Every row gives one point. Each copy is the shape, with its points in the same order, stretched, turned, moved and blurred by noise. Some copies are also mirrored. Which?
(in the rows, 128 means zero)

Shape (7 x 2):
[[133  98]
 [ 95 143]
 [152 121]
 [ 72 145]
 [152 158]
 [109 136]
 [169 161]]
Copy 1:
[[ 78 110]
 [119 164]
 [112  97]
 [108 187]
 [151 112]
 [111 147]
 [160  94]]
Copy 1 is: only turned
Copy 2, 7 rows:
[[114  91]
 [133 136]
 [142  86]
 [122 152]
 [169 101]
 [136 121]
 [178  93]]
Copy 2 is: only turned
Copy 3:
[[115 118]
 [110 166]
 [137 117]
 [ 94 181]
 [154 147]
 [116 164]
 [172 137]]
Copy 3 is: only turned
Copy 4:
[[107  92]
 [103 155]
 [138 101]
 [ 87 173]
 [163 132]
 [112 141]
 [179 124]]
Copy 4 is: only turned

Shape:
[[ 88 110 141]
 [137  99 135]
 [151 152  63]
 [113 103 107]
 [ 95 109 137]
 [153 171 112]
 [134 155  91]]
Copy 1, 7 rows:
[[134 118 167]
 [141 105 115]
 [204 147  92]
 [164 108 134]
 [141 112 163]
 [159 161 100]
 [176 154 117]]
Copy 1 is: mirrored
Copy 2 (7 x 3):
[[ 92 126 134]
 [134 132 150]
 [184 113  89]
 [112 110 136]
 [ 94 127 140]
 [181 164  97]
 [159 130  96]]
Copy 2 is: only turned

Shape (10 x 4):
[[ 73  99 127  87]
 [169 136 143 122]
 [173 121 109 138]
 [ 84 128 124  84]
 [134 163 161 134]
 [ 62 120 104 103]
 [160 143 136 118]
 [144 162 127 114]
 [159 152 130 104]
 [140 161 135 117]]
Copy 1:
[[ 76  70 148  82]
 [129 146 113 107]
 [150 124 116 130]
 [ 64  84 128  97]
 [ 97 150 132 116]
 [ 62  63 141 120]
 [117 133 110 113]
 [ 94 135 107 124]
 [112 135  96 111]
 [ 94 134 112 117]]
Copy 1 is: only turned
Copy 2:
[[ 66  98 111  90]
 [174 149 150 104]
 [180 108 161 133]
 [ 92 105  98  81]
 [151 164 113 119]
 [ 78  80  83 101]
 [172 137 139 101]
 [176 143 112  96]
 [177 134 128  87]
 [166 148 108  99]]
Copy 2 is: only turned
Copy 3 (10 x 4):
[[120 181 133  80]
 [115 129 142 161]
 [122 114 115 150]
 [141 181 132 109]
 [139 137 173 149]
 [155 170 127  76]
 [126 138 140 157]
 [143 146 138 157]
 [133 152 136 169]
 [145 155 151 153]]
Copy 3 is: mirrored

Shape (9 x 4):
[[169 144 174 109]
 [133 167 115 139]
 [ 79 134 123 127]
 [ 79 127 112 161]
 [206 129 180 128]
 [148 113 148 126]
 [124 157 105 154]
 [154 130  95 150]
 [104 126 138  93]]
Copy 1, 9 rows:
[[ 97 122 183 120]
 [143 170 159 141]
 [171 125 140 129]
 [176 116 121 164]
 [ 60 120 177 145]
 [107 107 144 141]
 [148 171 144 145]
 [122 165 119 151]
 [140 118 139 103]]
Copy 1 is: mirrored
Copy 2, 9 rows:
[[112 143 178 106]
 [159 164 126 143]
 [143 109 122 171]
 [136 132 101 198]
 [ 84 166 196 102]
 [ 95 134 150 138]
 [154 168 117 161]
 [111 184 112 149]
 [127  95 123 123]]
Copy 2 is: mirrored
Copy 3:
[[131  88 155 114]
 [124 160 151 114]
 [112 149  91  97]
 [ 86 158  84 127]
 [128  69 175 156]
 [124  96 119 146]
 [108 167 138 132]
 [132 149 142 164]
 [143 121 102  93]]
Copy 3 is: only turned
Copy 4:
[[176 118 178 130]
 [157 146 116 118]
 [111 115 104 101]
 [126 104  69  99]
 [206 108 180 143]
 [161  98 146 140]
 [156 142  89 120]
 [163 135 102 160]
 [110 115 149 126]]
Copy 4 is: mirrored

Shape (9 x 6):
[[156 101 134 130 103 147]
 [ 93 158 120 110 121 144]
 [100 142 129 114 109 160]
 [140 129 111 151 121 117]
 [134 147 149  87 177  88]
 [149 139 183 118 186 133]
 [141 162 122 127  55 151]
 [130 141 104  89 137 107]
 [109 106 131 139  68 120]]
Copy 1, 9 rows:
[[151 112 166 116 139 107]
 [ 89 118 142 108 121 156]
 [ 99 115 158 107 118 150]
 [138 124 133 129 115 115]
 [ 99 111  92 166 161 183]
 [ 87 131 124 168 178 169]
 [172 137 189  85  89 131]
 [117 102 103 121 139 163]
 [163 101 191 124  80 110]]
Copy 1 is: mirrored
Copy 2:
[[118 113 154 113 115 108]
 [129 137  74 109 113 143]
 [111 129  85  96  97 127]
 [159 136 131 137 124 121]
 [127 156 134 194 162 184]
 [ 72 181 147 193 133 134]
 [155 146 119  68  81 136]
 [153 132 119 140 159 167]
 [158  80 116  89  76 128]]
Copy 2 is: mirrored
Copy 3:
[[125 131 127 130  78 115]
 [130 145 108  77 152 114]
 [115 154 104  80 119 122]
 [124 114 118 136 130 119]
 [147 143 193 126 187 118]
 [115 125 197 101 158 165]
 [172 158  79  95  88 107]
 [142 128 142 105 141  86]
 [117 163  76 126  97 101]]
Copy 3 is: only turned

Shape (12 x 8):
[[144 132 115 141 165 107 128 106]
 [120  85 176 116 124 131 160 112]
 [ 98  68 155 122 121 169 123  94]
 [140 130  68 136 141 103 164 115]
 [139  84 124 121 126 116 154  85]
 [143 156 104 130 124 119 147 153]
 [141 139  86 117 171 106 135 159]
 [105 157 152  98  87  86 114 141]
 [137 151 130 136 122  81 115 184]
 [171 143  89 119 109  87 115 158]
 [ 78 102 140 174 120 117 106 173]
 [ 91  60 133 113 180 120 144 124]]
Copy 1, 12 rows:
[[149 161 151 118 178 123 150 110]
 [ 99 137 126 179 174 162 128 130]
 [108 137 104 142 167 167  80 105]
 [151 149 142 134 131  92 152  79]
 [134 157 128 177 175 136 116  94]
 [142 136 123 123 105 116 168 130]
 [129 150 107 101 146 101 179 114]
 [ 96 156 136 172  92 116 135 200]
 [121 115 125 121 127 103 180 196]
 [157 144  93 140 117 100 160 157]
 [ 94  65 141  84 147 108 126 174]
 [ 76 137 114 131 209 127 128  97]]
Copy 1 is: mirrored
Copy 2 (12 x 8):
[[141  88 148 140 122 117 124 114]
 [130 109 107 112 124 154 160 182]
 [ 97  92  73 123 134 158 153 152]
 [174 117 141 137 109 133 141  89]
 [153  91 104 112 108 136 145 133]
 [141 151 152 150 102 121 132 126]
 [164 124 154 152 132 143 107 104]
 [ 90 162 139  78 129 120 128 153]
 [130 164 157 137 137  96 111 146]
 [147 155 141 144  96  86  94 117]
 [108 145 110 142 187 113 155 146]
 [155  79  98 110 181 187 140 133]]
Copy 2 is: only turned
Copy 3:
[[135  98  93 120 106 111 124 124]
 [ 81 153 124 179 128  66 119 101]
 [109 156 106 183 185  85 131 105]
 [ 99  94  92  89 126 145 116 151]
 [ 75 129  83 160 131 101 121 126]
 [118 106 144 106 116 148 107 148]
 [136 110 121  84 133 129  79 156]
 [ 94 196 157 118  83 156 131 123]
 [127 141 169  98  81 152  74 108]
 [107 123 128 111  98 179  76 154]
 [140 155 164  99 140 132  83  51]
 [113 164  98 122 173  58  85 102]]
Copy 3 is: mirrored

Shape, 13 rows:
[[110 137 104 107 132 162 133 129 153]
 [134 153 146 134 125 132 161 135 151]
 [151  93  82 133 136 105 106  96 107]
 [ 93 159 127 140 139 158 150 102 139]
 [102 145 147 116 165 128 141 113 156]
 [129 105 128 104 126 108 134  83  94]
 [137 129 141 143 112  62 118 182  65]
 [162  88 107 100 107  85 133  95 115]
 [124 116 195 156  98  87  88 178 108]
 [132 123 110  76 121 102 110 106 108]
 [111 125 125 145  80  56 109 138 110]
 [ 79 101 121  98 154 168 181 107 158]
 [100 140 144 114 123 187 161 108 140]]
Copy 1 (13 x 9):
[[142 108 148  84 145 125 152  95 143]
 [173 107 121 113 131 108 160 120 115]
 [ 76  88  99 118 152 116 113 134 112]
 [146 110 138 119 141 138 174 101 123]
 [163 109 167 131 156 122 149 113 124]
 [104 104 120 132 129 154  93 108 104]
 [108 141 109 107  73  61 111 200  82]
 [105  79  98 116 125 119  81 110 107]
 [142 133 137 152  73  72 120 197 137]
 [100 120 138 122 127 114  82  99 111]
 [ 99  98 137 124  58  64 120 166 103]
 [164  80 172  75 151 175 153  88 141]
 [164 113 136 108 136 166 159  81 149]]
Copy 1 is: only turned
Copy 2:
[[122 160 151 100 123 152 124 176 108]
 [151  98 148 126 106 123 132 164 122]
 [ 71 146 122 118 153 126 120  95 148]
 [122 137 157 120  92 151 166 160 105]
 [125 142 191 141  98 122 145 154 121]
 [104 138 159 114 142 112 160  97 109]
 [145 113  87 134  88  55 120  79 155]
 [ 95 131 155  97 174 110 119  98 137]
 [166  85 137 147  66  80  81  81 138]
 [123 169 155 103 163 115 129 102 132]
 [132 114 143  86  89  93 120  65 162]
 [ 87 137 183 102 110 133 148 195  68]
 [141 139 155 114 114 160 153 178  68]]
Copy 2 is: only turned
Copy 3:
[[107 122 121 155 139 141 127 125 161]
 [147 141 147 137 148 113 135 120 146]
 [180 114 102 131 139 161  84 136 123]
 [129 118 120 178 156 124 149 101 142]
 [135 115 166 150 170 133 142 109 138]
 [176  76 137 132 117 155 125 146 113]
 [155 145 116  66 130 114 121 161  53]
 [178  95 124  98 110 146  97 161 127]
 [144 168 170 124 135 102  99 136  38]
 [136  83 126 102 104 164 128 149 118]
 [142 104 106  97 124 102 101 126  68]
 [121  80 135 179 163 118 138 147 167]
 [126 114 132 194 128 120 148 126 152]]
Copy 3 is: only turned

Shape:
[[114 142 142  72 115 125 121 119 139]
 [161 120  82 126 178  93 162 127 106]
 [ 96  96 155  76 114 137  98 145 135]
 [125 126 101 138 132  86 157 148  93]
 [121 129 104 152 168 124 143 156 110]
 [144  97 137 118 125 123  99 125 148]
 [ 72 149 157  76 108 130 103 128 159]
 [110 146 186  77  92 162 143 147 146]
 [139 146 112 149 135  67 160 157 121]
 [136 160 106 143 157 107 145 142  76]
 [120  86 115 143 174  97 158 108 147]
 [105  95 134 111 109 132 134 102 116]
 [112 138 127 117  98 152 112 115 148]
 [ 96 123 112  72  93 139 141 157 166]]
Copy 1, 14 rows:
[[117 114 158  80  95 130 101 131 104]
 [ 75 111 103 159 165  94 169 167 114]
 [158 131 159  95 109 137  54 159 114]
 [112 108 100 170 147 125 151 130  87]
 [117 119 108 161 175 126 147 136 143]
 [133 168 133 127 116 110  80 149 138]
 [125 120 159  71  85 155  62 108 118]
 [160 122 215  90  91 146 100 100 108]
 [ 89 125 109 191 125 131 158 115 105]
 [110 115 101 149 160 143 186 138 104]
 [ 76 137 121 153 188  89  92 140 124]
 [143 124 138 100 153 104  87 117  83]
 [146 133 135  88 110 115 104  91 132]
 [142  88 161 107  79 108  91 110 128]]
Copy 1 is: only turned
Copy 2, 14 rows:
[[100 119 105 149  95  85 120 143 115]
 [132 145 150 136  90 170 100  66 102]
 [114 142 112 149 115  79 159 183 115]
 [150 115 133 102 123 136 139  84  85]
 [153 160 110 120 112 149 148  84 128]
 [124 142 120 140 141 130 109 178 121]
 [117 110  56 144  96  66 145 168 120]
 [ 75 113  93 139 114  54 177 144 174]
 [139 115  96 114 153 142 124  71  90]
 [158 141 137 124 102 122 119  63 122]
 [146 110 104 158 111 198 138 112 103]
 [142 102 141 136 100 140 150 160 124]
 [130 126  86 120 107 120 125 171 153]
 [ 86 137  67 104  95  97 162 156 116]]
Copy 2 is: only turned
Copy 3 (14 x 9):
[[157 126 141 122 125 123 116  76 151]
 [165 144  90  88 153 165  97 157  81]
 [135  98 118 109 157 109 145  54 168]
 [161 111 101  77 113 160 120 150  87]
 [120 128  80 104 131 124 136 146  86]
 [137 113 125 109 160 129 136 108 178]
 [143 110 135 133 118  73 133  75 159]
 [138 150 133 133  84 127 153  41 174]
 [158 129  95  69 101 151  91 185 109]
 [132 136 123  75 119 151 106 146  65]
 [174 137  74 113 156 115 154 147 100]
 [167 108 133 124 129 141 175  77 117]
 [134 114 141 159 105 122 149  98 155]
 [148 107  91 158  99 131 124  77 168]]
Copy 3 is: only turned
